Each row of a before or after table is a point. One or more steps were done to the points. Then noise was added and the rows were shuffled. The steps act on how far a point lies along the listed directions, d1 being the first. What was done? A step turns or swaps two directions, mirrors them in a line or flattens them onto one, adds a multiple of one to another, or multiplies one. Angles are multiples of 10 degrees, from the lower direction toward the higher: turns from -170 to 170, lines from 10 to 170 but not 90. Use the fewest steps. Two steps may share a direction if one is a turn and the other turns, adds or multiplies; they go together, in the order done. Otherwise the lowest direction goes first.

Directions:
(1): -43 40
(2): -40 -43
Before (10 x 2)
-46 -31
-51 0
4 42
40 29
36 21
-60 -32
-9 8
-36 -40
-57 5
-2 26
After (10 x 2)
-45 -24
-11 -62
40 -5
-47 -48
34 28
-10 -48
-48 -28
34 26
26 -10
2 -11
Steps: mirror d1 and d2 in the line at 80 degrees

Directions:
(1): -30 -48 -20 43 37 -33
(2): 56 13 7 23 60 22
(3): -5 2 -52 38 -24 57
Before (11 x 6)
12 4 -9 -11 -26 25
5 -1 14 -13 7 -14
0 4 -3 -4 -23 29
-8 -28 14 -22 5 -60
1 10 -14 17 -12 23
-43 -49 -31 34 27 -28
-11 11 10 -39 -17 2
-5 16 -14 -5 -32 24
-2 19 -3 -1 2 16
6 13 -4 2 -4 13
3 5 4 -3 -38 17
After (11 x 6)
-31 -37 -18 19 23 -22
-6 -3 -1 -6 -3 -4
-14 7 3 -34 -15 2
6 -1 11 -11 -10 14
3 12 4 -13 -11 1
15 -3 2 -15 -11 6
4 -1 15 -8 -26 1
-16 -24 -12 -12 -18 -36
12 14 -1 3 6 9
9 2 6 11 -2 10
4 13 4 -3 8 8
Steps: multiply d1 by 0.7; flatten d2 and d3 onto the line at 20 degrees

Directions:
(1): 20 22 39 -2 -21 -14 -43 23 10 -10 58 -43
(2): -41 41 -46 -34 -25 -1 -13 -40 -10 -11 36 15
(3): 19 6 1 29 9 2 43 2 -39 43 60 26
(4): 19 43 25 -37 38 -4 -5 -7 49 37 -4 36
Before (9 x 12)
-9 6 6 -22 18 -7 -12 -16 25 -7 -60 6
-10 -15 -14 15 -21 -4 -8 4 -28 -4 26 -21
-15 -1 -19 2 -25 -4 3 -3 -27 -8 36 -17
-8 13 -2 1 2 -2 6 -2 -5 1 13 -2
-6 -33 -12 17 -21 0 13 -3 -28 -11 9 -16
7 -13 7 -7 12 13 5 12 14 3 -20 -3
15 3 14 14 -21 -7 4 1 -17 -13 32 -4
-10 -13 4 7 -18 -1 -24 5 -17 -25 16 -28
5 -6 6 -22 31 4 12 -3 20 -4 -34 21
After (9 x 12)
-7 10 -1 -1 -1 -6 10 -1 -5 0 9 -1
-5 -8 -17 11 -21 -4 11 5 -28 -4 32 -14
-3 -22 7 22 -14 -1 -7 10 -23 -15 16 -27
-11 -19 -18 13 -23 -4 -5 0 -32 -2 16 -18
-17 -25 -21 4 -25 4 6 -12 -23 -17 -2 -12
3 8 0 7 -29 -7 -6 -8 -13 -26 26 -7
8 -1 11 -22 38 1 17 -2 20 -1 -29 19
22 -8 33 4 35 -9 11 3 13 19 -45 7
1 -9 6 -15 11 14 0 8 17 -3 -24 -1
Steps: turn d1 and d4 by -10 degrees; swap d2 and d3

Directions:
(1): -11 23 -28 -37 25 9 -6 -19 22 44 -21 0 16 -37 5 10 -12 -36 -5 6 -36 -44 3 14
(2): 40 29 -30 -12 14 -28 19 8 28 -48 34 40 0 -17 20 9 1 7 -3 -23 -23 3 20 -24
(3): 19 -2 42 -4 -3 37 32 23 24 -27 4 -8 -29 0 18 16 -6 -20 51 32 -9 -28 0 26
(4): 13 26 -19 -60 8 13 10 -32 -2 -2 16 6 -24 29 -6 -38 8 20 -1 21 50 -17 -19 7
(5): 16 2 32 27 17 -22 16 -32 -13 27 -2 31 -12 -13 48 -4 44 22 -21 14 -14 1 -18 36
Before (8 x 24)
18 -6 -1 4 -13 -10 3 -4 -12 -24 19 8 -18 30 -8 -19 14 27 -7 -9 22 23 -14 -18
-31 -23 17 9 -15 12 -12 13 -9 6 -27 -24 13 -1 -11 12 -17 -9 7 -3 -22 -4 3 0
3 16 -22 -53 12 5 -10 -26 1 -2 1 -1 5 1 -8 -17 -9 1 -25 -1 30 -15 -2 2
-12 -20 26 14 -5 5 -6 -5 -20 25 -9 -9 7 -2 1 -9 25 -6 6 1 3 -3 0 13
-2 25 -42 -42 12 3 -17 -1 7 21 -9 -5 14 -2 -12 4 -21 -3 -12 -2 -5 -15 10 -3
-12 -10 24 23 2 5 -6 -13 -14 43 -10 2 -11 -7 11 2 22 4 -11 10 -5 -6 -10 28
8 6 3 15 7 -6 -4 -1 -4 -11 7 23 6 -12 6 5 6 -8 -9 -8 -32 -2 12 3
20 -12 32 20 -6 1 18 0 5 -7 -6 16 -20 -9 28 12 17 -1 8 14 -22 -5 -3 34
After (8 x 24)
12 25 -31 -60 23 -3 -5 -29 9 -4 3 11 6 -11 1 -12 -7 -1 -31 -6 15 -22 0 4
-12 -11 8 -3 -9 10 -11 -19 -21 23 -12 -17 -11 24 -13 -20 10 6 -8 7 19 2 -25 6
10 -6 23 34 -7 -4 -1 10 -16 -31 11 16 -1 5 1 3 7 6 -2 -7 -13 17 10 2
-17 -14 4 5 -8 2 -9 14 0 -4 -21 -8 14 -7 -7 14 -18 -7 1 -12 -31 -5 8 -8
16 31 -46 -33 16 -16 -9 1 7 -5 11 14 11 -1 -4 5 -14 13 -16 -12 -4 0 13 -15
-6 -7 15 -2 2 3 -3 -5 -4 26 -9 0 11 -18 6 -4 20 -17 6 0 -13 -16 2 17
1 6 9 8 11 5 5 -9 4 33 -4 16 -12 -24 20 10 18 -6 -6 9 -23 -17 -1 27
20 -17 38 21 -14 12 18 9 8 -18 -6 8 -24 -1 20 15 12 -6 19 16 -15 -3 -2 34
Steps: turn d1 and d2 by 70 degrees; add 0.7 times d4 to d1; turn d3 and d5 by -20 degrees

Directions:
(1): -41 -26 10 -8 -53 -4 -47 9 -32 -18 2 -4 -12 -23 1 -11 8 -8 43 -12 -44 -14 5 -30 -8 9 -9 -19 -1 9 5 26 -17 -9 -10 -16 2 11 11 -32 -1 5 10 4 25 30 -7 -7 1 8 -45 23 13 -14 1 2 -36 3 2 10 -29 25 -21 20
(2): 20 19 5 -28 1 -21 20 0 -1 -14 4 -8 18 -14 -46 1 -31 -2 -7 -5 -22 -2 -2 0 -28 25 -22 -44 26 40 29 -10 5 16 23 14 -13 -13 4 23 36 12 -34 9 -17 24 17 53 -11 -12 -3 29 -7 11 -17 -17 -30 -9 4 -22 9 26 9 3
(3): -2 -22 45 6 7 27 -43 17 -21 3 -13 17 5 -2 7 -3 -18 7 13 -12 -27 14 27 44 7 -16 -5 -21 6 7 10 8 25 -23 -42 -12 17 13 -8 -6 18 27 4 -19 -5 14 31 7 2 -24 49 -18 -21 17 28 -24 30 11 20 -24 8 21 0 -29
(4): -34 -2 28 4 -14 -15 11 -5 -1 11 8 42 -38 -18 5 24 26 -1 -38 34 -10 15 4 0 -30 -2 -44 28 -1 -6 -1 -5 45 3 14 21 -7 18 21 -18 10 36 -15 27 11 40 -3 -6 6 9 -10 -30 -5 16 -17 10 -2 -12 1 -31 -6 -39 12 -8
(5): 17 -7 -1 1 28 -24 12 11 24 -7 -23 -7 -25 9 10 -26 -3 14 -4 -23 22 1 21 8 21 9 -42 35 -40 1 5 -7 26 -6 -15 9 14 15 -6 21 21 11 33 29 50 -16 10 6 -9 23 -12 19 -5 15 -18 -5 -20 -20 25 -1 -10 57 -36 2
(6): -16 -22 -5 6 -25 -60 -6 -27 9 44 -25 -1 6 -32 -27 13 28 -21 -5 -30 20 5 -24 6 26 6 -6 -1 22 -6 11 -5 7 21 -38 1 18 -18 -7 -9 -14 22 28 -24 -10 -7 -24 12 1 -24 -2 37 2 7 -7 -6 39 -22 21 -17 19 -6 9 29
Before (9 x 64)
-13 -17 14 12 -5 6 -14 5 -2 4 -7 15 -17 -5 15 -1 3 10 1 1 -13 8 16 11 0 -8 -12 12 -10 -8 -1 6 9 -9 -13 -5 8 6 11 -12 0 13 10 -2 7 4 4 -3 6 0 7 -10 -6 10 3 7 8 9 7 -1 -5 1 -5 -15
-2 1 14 14 15 14 3 7 6 4 2 22 -12 -7 21 11 7 12 -24 18 -4 16 12 15 -11 -9 -13 17 -10 -12 -2 -7 27 -11 8 9 -9 15 3 -6 5 10 -10 6 5 9 14 -10 5 5 12 -28 -3 5 1 -1 3 1 -8 -10 -1 -18 1 -17
8 9 -17 -2 16 -17 12 -13 13 1 -9 -13 8 -2 -12 -2 0 5 0 -10 16 -7 -6 -3 4 8 -5 0 0 9 6 -6 -5 -5 -2 6 -1 -10 0 5 0 0 8 8 2 -11 -7 5 -11 -1 -12 13 -3 0 -9 -1 -9 -9 7 8 7 12 2 12
5 8 -4 4 15 27 6 7 3 -14 8 1 -4 14 18 -4 -5 11 -10 17 9 7 -4 4 3 -5 2 8 -19 -6 -11 1 2 -10 6 6 -6 5 -2 9 3 -8 1 2 1 -8 8 -12 1 5 5 -22 -3 -1 2 6 -8 10 -5 1 0 -10 -3 -9
-27 -27 19 16 -7 17 -28 2 -7 10 -18 21 -24 -5 39 -4 29 1 6 1 -6 4 13 16 18 -19 -10 32 -16 -33 -7 11 14 -12 -33 -7 22 19 3 -27 -19 15 28 -2 23 4 -4 -44 2 10 3 -21 -1 3 19 12 22 11 15 -5 -18 -11 -14 -3
2 -5 -15 -2 -2 -28 1 -1 8 1 -13 -3 -9 1 1 1 7 0 3 -18 12 -8 -7 -17 8 12 -12 6 -5 -8 3 -6 1 10 11 6 0 -5 7 4 -2 -4 6 7 15 -7 -16 -1 -5 16 -22 15 6 -2 -10 8 -13 -16 -3 5 -4 13 -11 12
2 3 10 1 7 20 -1 5 1 4 5 12 12 5 12 9 -3 1 -2 12 -7 8 5 0 -9 -6 14 -6 4 3 -7 -2 -2 -7 4 7 -9 3 0 -3 1 -5 -15 -4 -10 -2 8 -9 5 5 10 -21 -1 -6 7 2 7 17 -5 -4 -1 -19 11 -14
9 -3 -3 -1 10 -5 9 -2 13 -3 -12 -17 1 1 -3 -11 -3 8 8 -20 17 0 3 -3 25 2 -4 0 -14 1 0 -2 2 -1 -13 2 5 -5 -8 11 -5 1 27 2 17 -14 0 10 -6 10 -4 25 1 -1 -1 -2 -6 -5 9 0 3 32 -14 10
2 4 -11 -7 -2 -14 11 5 0 -9 0 -3 -1 5 0 -13 -7 9 2 -2 -13 -7 -4 -12 -6 12 -15 -3 -6 11 6 0 -1 -3 9 3 -10 2 2 4 10 -3 7 20 17 8 9 2 -1 20 -12 14 1 -3 -17 -5 -23 -1 2 5 -4 21 -11 6
After (9 x 64)
-2 5 -2 -8 -5 9 -1 4 -6 -18 7 -4 3 -3 -5 -4 -10 4 0 7 -9 3 -10 -4 -7 7 -6 -17 -3 11 3 4 -3 -2 7 6 -8 -1 2 6 12 -1 -6 -1 -3 8 7 9 -3 -3 -9 2 -1 -1 -4 0 -22 5 -1 -7 0 3 -1 4
34 12 30 -14 30 32 -2 8 -9 -6 -10 6 34 1 -18 0 -40 6 -5 -3 -29 9 15 51 -12 -4 1 -49 34 20 28 -9 13 1 -10 2 7 -9 -8 20 27 16 -33 -20 -40 14 39 30 -12 -30 60 -10 -24 20 26 -24 22 19 14 -35 18 12 19 -30
8 -8 13 -5 8 4 -13 13 2 -2 -10 0 13 1 4 -8 -14 3 15 -14 -11 5 16 4 3 3 -1 -13 -4 15 5 0 0 -10 -15 3 1 5 -6 4 15 2 2 -2 9 -5 17 6 -1 6 4 6 -3 -1 4 -9 -5 10 12 -6 -5 26 -8 -6
11 -8 24 5 11 26 -18 11 -9 -1 -5 9 12 2 0 -1 -28 13 6 -4 -25 11 21 34 -5 -10 5 -25 11 9 10 3 4 -11 -16 -10 7 -4 3 2 13 11 -10 -20 -23 3 25 20 2 -22 42 -12 -17 15 18 -11 20 20 7 -10 11 9 9 -31
-20 6 -20 2 -10 -25 12 -23 8 9 1 -1 -6 -14 -6 12 26 -3 -7 8 13 -7 -18 -23 -7 6 -6 13 3 -3 -3 -2 -7 0 10 9 -8 -8 11 -16 -17 2 4 13 2 2 -27 -13 -5 6 -34 4 7 -8 -15 14 -11 -10 -4 10 -1 -23 10 23
8 -7 9 1 -3 17 -29 10 -13 -3 -5 -7 27 -15 -5 -2 -19 4 19 -16 -28 4 7 15 0 -1 17 -39 15 10 14 5 -9 -10 -12 -12 -3 -3 -10 -4 6 -2 -9 -27 -16 4 21 13 0 -19 17 9 -1 -5 17 -19 2 10 -3 -1 4 17 -1 -5
-22 2 12 1 -15 -2 13 -12 1 9 7 14 -10 -15 -5 20 17 -1 -16 16 1 9 -8 -10 -7 -4 -9 1 8 -5 -4 -2 16 5 8 12 -9 -3 10 -12 -12 17 -2 5 -4 20 -10 2 3 4 -5 -5 1 -1 -4 9 3 -3 -7 -17 4 -28 15 5
-4 15 -22 5 -1 9 23 -3 1 -2 16 6 -2 16 18 4 9 7 -12 26 0 -5 -16 -19 -11 -2 12 14 -4 -10 -13 -1 -12 -2 27 3 -19 0 6 -6 -15 -20 -4 15 -1 0 -5 -26 8 24 -7 -19 6 -14 -10 12 -6 10 -20 17 -2 -32 7 -1
0 16 -32 -1 -6 -23 27 -13 12 4 7 0 -5 4 -1 19 18 -5 -15 9 21 -10 -26 -35 -8 11 6 11 6 -16 -8 -11 -12 22 44 13 -17 -15 15 1 -19 -20 -16 8 -7 -7 -32 -12 -1 20 -30 -2 14 -12 -15 25 -12 -12 -27 13 0 -35 10 15
Steps: add -1 times d1 to d6; turn d1 and d2 by -160 degrees; multiply d3 by 2.5; turn d4 and d5 by -150 degrees
